Every row gives one point. The points of each table are mixes of a few directions, plus a little noise. How many directions does each table use, and how many do they share? Where both have some left over, give the other angles between the two spaces (their principal angles), to ten degrees, smallest first.

First:
[[-1.6 -9.0 -3.1]
 [ 3.7  3.5  2.0]
 [-4.6  7.4  0.9]
 [ 2.5 -1.9  0.1]]
Second, 4 rows:
[[-1.2  0.6 -1.6]
 [-2.4  1.1 -3.2]
 [-3.5  1.6 -4.6]
 [ 7.1 -3.4  9.5]]
Directions: first 2, second 1, shared 0; angles 40

First (5 x 4):
[[-0.8  1.9 -3.7 -1.5]
 [-6.9 -2.3  3.3 -0.8]
 [ 9.5  1.3 -1.0  2.3]
 [ 7.0  2.0 -2.9  0.9]
 [-8.9 -2.9  4.3 -1.0]]
Second (5 x 4):
[[ -6.7   1.4  -3.5  -3.0]
 [  3.4   2.0  -3.1  -0.2]
 [  8.6  -0.3   1.7   3.0]
 [  5.2  -1.6   3.8   2.7]
 [-10.4  -1.4   1.2  -2.4]]
Directions: first 2, second 2, shared 2

First (7 x 6):
[[ -0.2  -2.7  -0.3   0.1  -4.9   3.6]
 [ -1.5   5.2   5.0   1.1  -0.3   3.6]
 [  6.2   2.7   1.2  -3.8   1.8  -0.3]
 [  0.2   7.3   7.8   0.3  -0.2   3.4]
 [  2.4  -3.3  -3.5  -1.2   2.8  -6.4]
 [-10.4  -1.2  -7.0   4.3   3.3   3.6]
 [  3.4  -8.0  -3.0  -0.7  -2.4  -7.5]]
Second, 7 rows:
[[ 0.7 -6.0  1.1 -4.5 -3.0 -1.6]
 [ 1.1  4.3 -1.7 12.5 -1.2 -0.9]
 [-0.5 -8.2  1.0 -9.9 -7.0 -5.1]
 [-2.7  1.7  0.0 -8.7  0.8 -0.5]
 [-0.5  6.4 -1.1  5.5  3.5  2.1]
 [ 1.2 -0.7  0.8  1.2  2.9  2.9]
 [ 0.8  2.5  0.1  3.9  3.8  3.2]]
Directions: first 4, second 3, shared 1; angles 60, 80

First (10 x 8):
[[-2.1  7.8 -9.9 -6.9  2.3 -2.5 -4.1  8.0]
 [-0.8 -2.5  7.0  0.3  3.7  4.8 -0.2 -2.1]
 [ 1.8 -4.5  2.6  7.1 -6.1 -2.1  2.7 -5.8]
 [-2.9  1.0  6.0  1.6  6.1  1.5  0.1  0.2]
 [ 2.2 -3.6  4.4  2.6 -0.2 -0.8  5.3 -2.9]
 [ 5.2 -2.5 -3.1 -0.3 -4.1 -4.7  7.3 -0.6]
 [-3.8  3.9 -2.1 -6.5  4.3  6.4 -9.0  4.0]
 [ 4.0 -1.5 -6.2 -0.9 -6.7 -3.5  2.5 -0.4]
 [ 0.7  0.6 -4.9  1.0 -4.8 -2.6 -1.1 -0.1]
 [-4.3  1.3  6.2  1.9  5.6  3.5 -3.3 -0.3]]
Second:
[[ -1.7   1.2  -2.9   1.7   1.2  -2.2  -5.4   0.4]
 [  8.5  -8.7   7.1  -4.7  -1.7   4.5  13.8  -3.5]
 [  4.1  -4.4   3.0  -2.1  -0.6   1.7   5.9  -1.9]
 [ -7.5  10.1   0.4   0.8  -2.0   1.9  -0.4   4.8]
 [ -1.3   1.4  -0.9   0.7   0.2  -0.5  -1.9   0.6]
 [ -1.1   1.0  -1.0   0.7   0.3  -0.6  -1.9   0.5]
 [ -1.2  -0.5  -5.7   3.2   2.8  -4.7 -10.4  -0.7]]
Directions: first 4, second 2, shared 1; angles 70

First (8 x 9):
[[ -2.9   1.9  -0.7   2.4  -0.6   5.5  -1.0   2.1  -2.2]
 [ -1.4   3.7   9.6   1.6   0.8   1.8  -4.6   0.7   0.3]
 [ -4.5   2.8  -1.7   3.7  -1.0   8.6  -1.4   3.3  -3.4]
 [ -2.4   0.9  -3.2   1.9  -0.8   4.8   0.2   1.9  -2.1]
 [ -0.5   3.5  11.2   0.9   1.2   0.0  -4.8  -0.1   1.2]
 [ -0.2  -1.8  -7.2  -0.2  -0.8   1.0   2.8   0.4  -1.1]
 [  5.3  -3.5   1.5  -4.4   1.1 -10.1   1.9  -3.9   4.0]
 [  6.6  -7.4  -9.5  -6.0   0.1 -11.5   6.9  -4.4   3.4]]
Second, 7 rows:
[[ -6.1   0.2  -4.5  -0.1  -4.6   0.7  -0.4   1.1   1.4]
 [  3.0  -1.3  -1.8  -2.0  -2.4  -6.8   0.7   0.4   2.1]
 [ -2.7   3.6   2.7   2.9  -5.6   1.4  -5.5   2.6   1.7]
 [ -2.4   1.1   4.6  -1.8   8.0   2.7   3.8   2.6  -5.7]
 [  6.1  -0.5  -0.8   3.6   7.9   9.4   2.9  -0.8  -6.5]
 [  2.2  -1.8  -1.2   4.2  -2.2   6.0  -4.2  -8.2   4.6]
 [ -0.2  -1.4   1.0  -6.7  -1.2 -13.4   2.8   2.3   2.5]]
Directions: first 2, second 5, shared 2

First (9 x 9):
[[ -0.1   0.5   0.0   0.6   2.6   0.8  -1.0  -0.6  -1.2]
 [  3.0  -0.7   0.0  -6.1  -0.6  13.6   0.9   5.8   3.5]
 [ -0.2   0.1  -0.2   0.8   0.6  -0.7  -0.3  -0.7  -0.6]
 [ -1.3  -1.1   0.7  -0.7 -10.1 -10.3   3.5   0.3   3.3]
 [ -0.2   2.3   1.0  -0.2  11.3   5.7  -4.3  -1.3  -4.4]
 [ -1.9   2.7   3.1  -2.8   6.6  -2.0  -2.8  -1.0  -2.8]
 [  1.5  -2.3  -1.3  -1.2  -9.2   0.8   3.7   2.9   4.7]
 [ -2.6   2.9   2.2   1.6   9.1  -5.3  -4.0  -4.0  -5.4]
 [  1.9  -4.3  -5.4   8.1 -10.3  -2.6   4.3  -1.3   2.8]]
Second:
[[ -2.8   4.5  -0.3 -11.5   5.4   2.2  -3.1   3.3   5.4]
 [  3.8  -4.2   2.8  10.0  -2.4   2.2   2.3  -2.3  -7.7]
 [ -2.3   2.7  -2.7  -7.3   1.3   0.0  -1.4   2.1   6.2]
 [  3.7  -4.2   2.7   6.1  -6.5   2.1   3.7   0.2  -3.9]
 [  2.5  -3.0  -3.2  10.2   0.2   3.2   0.7  -3.1  -3.7]
 [ -3.6   2.6  -2.0  -5.9  -1.9  -7.6  -0.5   0.6   6.1]
 [ -1.2   1.7   2.6  -1.6   4.0  -2.1  -1.7  -0.8  -2.4]]
Directions: first 3, second 4, shared 3

First:
[[ -3.3   6.4   7.5   3.4  -4.0   0.3  -1.5  -4.3   2.9   0.1  -4.5]
 [  6.7  -5.2   4.9   1.7   9.8   5.2  10.1  -1.7   2.3   6.6   7.6]
 [  2.4  -0.7   4.4   2.9   6.1   1.0   3.3  -4.0   2.0   4.7   5.6]
 [ -1.2  -2.3  -8.4  -0.6   0.3  -1.4  -5.0   1.7  -2.1   0.3   1.9]
 [  1.2  -1.0   0.2  -3.6  -2.3   0.0   2.9   3.7  -1.2  -3.9  -3.1]
 [  0.0  -0.3  -2.4  -2.8   1.7  -7.8  -3.4   0.3  -3.0  -4.1   3.7]
 [ -1.8  -3.3 -11.3  -1.6  -4.3   4.0  -3.7   5.5  -1.9   0.0  -3.9]
 [ -3.9   6.3   5.1   0.5  -7.2  -1.3  -2.7  -1.3   1.1  -3.8  -7.4]]
Second, 9 rows:
[[ 6.5  5.8  2.0 -2.9  2.4  3.4  3.3  6.8 -4.8 -6.9  2.8]
 [-8.1  2.4  5.7 -1.8 -4.9 -3.9 -6.6 -0.2 -7.2  5.2  4.7]
 [ 5.3  7.6 -3.8 -1.0  3.0  1.1  5.4  5.5 -3.1 -6.1 -1.3]
 [ 0.1 -1.3  5.3 -0.2 -7.2 -1.3  0.2 -5.9 -2.4  2.2  5.7]
 [-1.0  1.4 -4.6  2.5  0.2 -3.3  1.5 -1.5 -1.4  0.5 -2.5]
 [-0.9 -9.0 -2.7  1.5  3.6  0.5 -3.9 -3.9  3.8  2.4 -3.4]
 [-1.2  0.4  0.1 -3.0 -1.3  2.9  0.6  0.2  8.6  2.0 -2.5]
 [-0.5 -8.5 -0.9 -1.8 -0.1 -1.1 -6.8 -8.2 -3.3  3.5 -0.2]
 [-0.1  1.2 -1.4  6.7  4.3  1.9  6.3  7.2  9.8 -2.6 -3.3]]
Directions: first 4, second 6, shared 0; angles 40, 50, 60, 60

First:
[[  4.8  -2.1   4.9   0.1   4.7   3.0   4.5   0.0   1.3  -4.1   1.6   9.0]
 [  6.8  -1.5  -2.2  -2.5  -2.9   0.2   6.4   2.3   1.6  -9.7   2.9   1.4]
 [  0.2   2.7  -0.7   9.2  -2.8  -1.4  -4.8  -5.1  -2.3  10.8  -3.1  -4.8]
 [-10.8  -0.3  -0.5  -7.7   1.9  -0.3  -3.0   4.6  -0.9  -2.4  -0.9  -3.4]
 [ -4.2  -1.0   6.1   5.1   3.0   4.2  -0.7  -1.6  -2.9   1.9  -3.7   0.7]
 [  1.5  -0.6  -0.9   5.3  -5.1   4.7  -1.2  -6.1   1.5   4.2  -3.3  -6.6]
 [ -6.9  -0.6   2.3   2.0  -0.8   2.2   0.2   2.4  -4.5  -3.9  -3.4  -5.1]
 [ -2.4  -0.7  -1.1  -5.4   1.2   1.6  -3.4  -2.2   4.8   4.3   0.3  -0.2]
 [  8.1  -1.4  -2.3   0.7  -3.8   2.5   3.2  -3.7   3.9  -1.4   1.0  -0.4]
 [  6.7   3.6  -4.2  -1.3   2.3  -9.3  -3.0  -0.3   2.4   8.2   5.1   7.1]
 [ -3.9   1.8  -1.5  -5.5   2.4  -7.6   1.7   9.5  -4.6  -8.1   3.3   2.3]]
Second, 11 rows:
[[  1.4  -1.3   2.9  -1.0  -0.2   3.6   2.1   1.6   2.1  -1.9   4.4  -2.7]
 [  6.1  -1.1   3.4   0.3  -2.5   4.6   3.4   2.1   4.2  -1.0   9.7  -6.4]
 [ -3.0  -0.2   0.6  -0.8   1.7  -0.1  -0.7   0.2  -1.1  -0.5  -2.2   1.7]
 [  2.3   1.7  -8.4   2.0  -3.0  -6.2  -1.8  -5.3  -1.9   1.6  -8.6   4.5]
 [ -1.8  -0.8   0.9  -1.2   1.1   1.3   0.4   0.3  -0.1  -1.6  -1.0   0.8]
 [ -7.1   1.0   1.1  -0.3   4.2  -2.7  -3.3   1.0  -3.7   2.0  -4.2   3.5]
 [ -9.2   4.5   9.6   3.4   7.9  -4.4  -6.8   8.6  -5.1  11.6   9.9  -4.1]
 [ -4.1  -2.2   7.6  -2.9   3.8   6.0   1.6   4.4   1.2  -2.9   5.3  -2.3]
 [ -0.3   0.7  -2.6   0.6  -0.4  -2.4  -1.1  -1.6  -1.2   0.9  -3.4   1.9]
 [  2.4  -1.2  -4.4  -1.0  -2.5   0.3   1.6  -3.6   0.9  -3.6  -5.4   2.7]
 [ 13.2  -1.3 -10.6   1.0  -9.8  -0.2   4.7  -7.8   4.5  -4.6  -4.5   0.5]]
Directions: first 5, second 3, shared 2; angles 90

First (10 x 14):
[[ -5.1  -2.8  -0.8  -5.8  -3.4   0.2   1.8   3.6  -6.1  -1.9  -5.3   0.6
    6.7   8.4]
 [  8.8   4.9   1.4   9.9   5.8  -0.2  -3.1  -6.2  10.3   3.3   9.0  -1.0
  -11.4 -14.3]
 [ -0.9  -0.6  -0.1  -1.0  -0.7   0.1   0.3   0.7  -1.2  -0.4  -1.0   0.2
    1.3   1.6]
 [ -5.4  -3.0  -0.8  -6.1  -3.6   0.1   1.9   3.8  -6.3  -2.1  -5.5   0.6
    6.9   8.7]
 [  0.5   0.3   0.1   0.5   0.2   0.0  -0.2  -0.3   0.5   0.1   0.4   0.0
   -0.4  -0.7]
 [  4.9   2.7   0.7   5.6   3.3  -0.1  -1.8  -3.5   5.7   1.8   5.0  -0.6
   -6.4  -7.9]
 [ -6.3  -3.5  -1.0  -7.1  -4.2   0.2   2.3   4.5  -7.4  -2.4  -6.5   0.7
    8.3  10.3]
 [  4.6   2.6   0.7   5.2   3.2  -0.1  -1.7  -3.2   5.4   1.8   4.8  -0.5
   -5.9  -7.5]
 [  1.9   1.1   0.3   2.1   1.3   0.0  -0.7  -1.3   2.2   0.7   1.9  -0.2
   -2.5  -3.1]
 [ -2.8  -1.6  -0.4  -3.1  -1.9   0.1   1.0   2.0  -3.3  -1.1  -2.8   0.3
    3.6   4.5]]
Second:
[[ -4.8  -1.9  -3.3  -3.4   0.4   0.4  -4.9  -6.0   3.7  -0.3   0.8  -4.5
   -2.6  -2.4]
 [ -3.7  -2.9   8.7   2.7   3.3  -7.7  -1.7   0.9   2.9  -1.6   7.3   3.8
   -0.3  -5.6]
 [  1.7  -0.6   2.9   0.4  -1.6  -2.8   0.9   3.2  -1.2  -2.0   2.6   1.9
    2.3  -0.2]
 [  6.4   2.4   2.0   4.0  -3.5   0.9   4.3   7.5  -5.1  -1.9  -1.3   4.9
    3.9   2.0]
 [ -0.1   1.3  -9.4  -4.7  -1.4   6.8  -1.0  -5.1   0.0   2.3  -6.1  -6.3
   -1.9   4.1]
 [  0.3  -0.1  -5.5  -7.6   0.5   1.7   2.2  -3.2   0.2   3.2  -2.5  -6.4
   -0.5   6.5]
 [  6.0   4.4   0.7   3.1   2.9   3.4   9.0   5.4  -4.5   5.6  -5.8   3.4
    0.9   7.1]
 [ -5.8  -2.6   4.1   5.4  -0.8  -2.8  -8.6  -2.4   3.9  -5.4   5.2   3.2
   -1.7 -11.5]]
Directions: first 1, second 4, shared 0; angles 50

First, 9 rows:
[[ -1.2  -0.6  -0.9 -10.5  -2.6  -2.4   4.8   4.7  -2.0   4.9   6.3   6.3
    5.0  -2.5  -7.8   6.1  -1.2  -5.9]
 [ -0.8  -0.3  -0.2  -7.7  -1.7  -2.2   3.0   4.0  -1.2   3.9   4.8   5.2
    3.7  -1.5  -5.3   4.6  -0.9  -4.8]
 [ -1.4  -1.5  -6.5  -4.8  -4.0   4.8   9.3  -3.4  -4.4  -1.4   1.2  -4.9
    2.3  -5.5  -8.7   0.7   0.2   3.6]
 [ -1.0  -0.9  -3.4  -4.7  -2.6   1.9   5.7  -0.7  -2.6   0.4   2.0  -1.1
    2.2  -3.3  -6.0   1.7  -0.1   0.5]
 [  0.5   0.3   1.4   3.0   1.3  -0.4  -2.7  -0.3   1.3  -0.7  -1.5  -0.4
   -1.5   1.6   3.2  -1.3   0.2   0.5]
 [  1.9   1.6   6.7   9.8   5.1  -3.4 -11.2   0.9   5.1  -1.1  -4.3   1.6
   -4.6   6.5  12.1  -3.6   0.4  -0.6]
 [  1.7   1.8   7.8   6.4   4.9  -5.5 -11.2   3.7   5.3   1.3  -1.9   5.4
   -3.1   6.7  10.7  -1.2  -0.2  -4.0]
 [  0.7   0.2  -0.3   7.1   1.3   2.4  -2.2  -4.1   0.8  -3.8  -4.4  -5.3
   -3.3   1.0   4.5  -4.3   0.9   4.9]
 [ -0.4  -0.8  -4.5   1.6  -1.8   4.8   4.6  -4.9  -2.2  -3.4  -2.2  -6.8
   -0.7  -2.9  -2.8  -2.5   0.8   5.7]]
Second:
[[  6.1   0.8  -4.0  -9.8  -4.1   0.1   5.2   2.8   0.0   6.3   1.8   4.5
    1.2  -2.0 -11.8 -10.3  -2.1  -7.3]
 [  2.9  -0.5  -7.7  -1.3  -4.0   6.5   7.6  -5.5  -2.4  -1.8  -3.1  -7.4
   -1.2  -4.3  -8.3  -9.6   0.1   4.2]
 [ -6.6  -1.5   0.9   2.6   1.2   0.5   0.9  -1.6  -2.5  -4.1   1.7  -3.4
    1.9  -1.3   4.3  12.4   1.6   5.3]
 [ -1.4  -0.4  -0.5  -6.8  -1.7  -1.3   3.3   2.7  -1.5   2.8   4.3   3.7
    3.3  -2.0  -4.9   4.9  -0.7  -3.4]
 [  0.6  -0.2  -1.2  -2.5  -1.3   0.4   1.9   0.1  -0.6   0.9   0.6   0.4
    0.7  -0.9  -2.8  -0.9  -0.4  -0.8]
 [ -3.8  -0.3   3.2  10.5   3.9   0.4  -5.4  -3.4   0.8  -6.0  -3.3  -5.0
   -2.6   2.4  11.0   5.1   1.9   6.8]
 [ -0.9   0.8   6.3   5.0   3.9  -4.1  -8.0   2.7   3.1  -0.1  -0.5   3.5
   -1.3   4.5   9.0   3.5   0.2  -1.8]
 [  3.0   1.2   2.9   2.2   1.9  -2.5  -5.4   2.1   3.2   1.7  -1.6   3.3
   -2.1   3.3   3.5  -4.9  -0.6  -3.3]]
Directions: first 2, second 3, shared 2

First:
[[  2.1   0.7   2.7   1.5  -0.9   4.8  -3.9  -3.6   3.3  -4.3  -2.9  -5.8
    1.6   7.1  -3.4   5.5  -6.5   0.3  -0.9   1.0]
 [ -0.3   5.5   3.4  -7.0  -0.4  -5.6   4.7  11.5  -2.9   5.4  -1.2   2.8
   -3.7  -9.9   0.1 -11.6   8.3  -2.0  -1.5   3.0]
 [ -0.7  -5.4  -5.4   3.0   5.4   5.6  -1.3   1.2  -0.5   1.0   1.7  -5.0
   -0.8   2.9  -0.2  -0.6   2.1   7.0   1.7  -8.2]
 [  0.6   5.5  -2.3  -1.9   1.8  -6.7  -2.6   8.5  -2.8   2.9  -5.9   8.1
   -1.9   1.8   2.1   0.3   2.6   0.2  -3.4  10.8]
 [  1.6  -5.0  -1.6   2.0   4.1   0.6  -4.8  -5.7   0.4  -1.7  -2.7   1.1
   -0.6   8.6   0.5   7.9  -4.5   2.3   1.9   1.6]
 [ -3.1   1.8  -5.8   4.8  -4.3  -2.2   0.4  -2.9  -0.8  -0.6   3.3   6.1
    4.5  -0.3   3.8   4.0  -0.7  -1.6  -2.1   2.1]
 [ -1.0  -2.1  -2.1   2.2   0.3   3.9   1.1  -0.8   0.6   0.1   2.6  -3.6
    1.2  -1.0  -0.4  -1.2   1.0   2.1   0.5  -5.7]
 [  0.9  -1.4  10.8  -4.7  -6.0  -0.6   6.6  -7.9   2.5  -2.4   5.6  -3.3
   -0.1  -9.0  -2.8  -4.9  -2.4  -8.2   3.6  -4.5]]
Second, 11 rows:
[[  0.8   2.5  -1.6   0.5   1.7   2.5  -2.5   5.1   0.1  -0.4  -3.4  -1.4
    0.4   2.5  -1.3   0.4   0.5   2.4  -2.0   2.7]
 [  3.9  -0.2   2.8  -5.1   5.4   1.2  -2.3   6.3  -1.1  -2.6  -5.2   5.9
   -0.9  -2.0  -2.3  -0.2   3.9  -1.4   2.2   9.6]
 [ -3.2  -3.4  -3.4   4.9  -4.3  -3.5   1.5 -11.2   0.1  -0.1   5.7   3.0
    2.4   1.5   4.3   5.1  -4.1  -1.9   0.6  -4.1]
 [  2.0   1.9  -1.8  -0.3   3.8   2.4  -4.3   6.0  -0.4  -2.0  -5.2   3.0
    0.9   2.9  -1.4   2.7   1.4   1.7  -1.1   7.7]
 [ -3.0  -2.1  -3.0   4.5  -4.3  -2.6   1.4  -9.0   0.3   0.6   5.0   0.7
    1.8   1.5   3.5   3.5  -3.7  -0.9   0.0  -5.0]
 [ -0.9   4.4   1.8  -0.2  -1.5   3.1   1.9   6.5   1.3   3.6  -0.6 -12.2
   -2.2  -0.3  -2.9  -7.6   0.5   4.2  -3.5  -7.9]
 [  4.8   3.1  -0.5  -3.6   8.1   4.5  -6.8  12.6  -1.1  -3.7 -10.1   5.8
    0.2   2.6  -3.5   2.4   4.4   1.8  -0.5  14.9]
 [  2.6   1.4   2.3  -3.7   3.7   1.9  -1.5   6.9  -0.4  -0.7  -4.3   0.5
   -1.4  -1.2  -2.6  -2.4   3.0   0.4   0.2   4.8]
 [ -3.6  -3.9  -1.7   4.1  -5.4  -4.4   3.3 -12.4   0.2   1.0   7.5   1.3
    1.4  -0.5   4.3   2.9  -4.1  -2.7   1.3  -7.1]
 [ -2.5  -5.7   5.9  -2.0  -5.9  -6.2   8.9 -12.5   0.2   2.8  10.0  -1.6
   -2.4  -8.3   2.5  -5.4  -1.6  -5.8   4.6 -11.9]
 [ -1.0   1.7  -0.7   1.2  -1.3   1.1   0.3   1.4   0.6   1.4   0.3  -4.8
   -0.4   1.1  -0.4  -1.6  -0.6   2.0  -1.8  -3.5]]
Directions: first 5, second 3, shared 2; angles 40
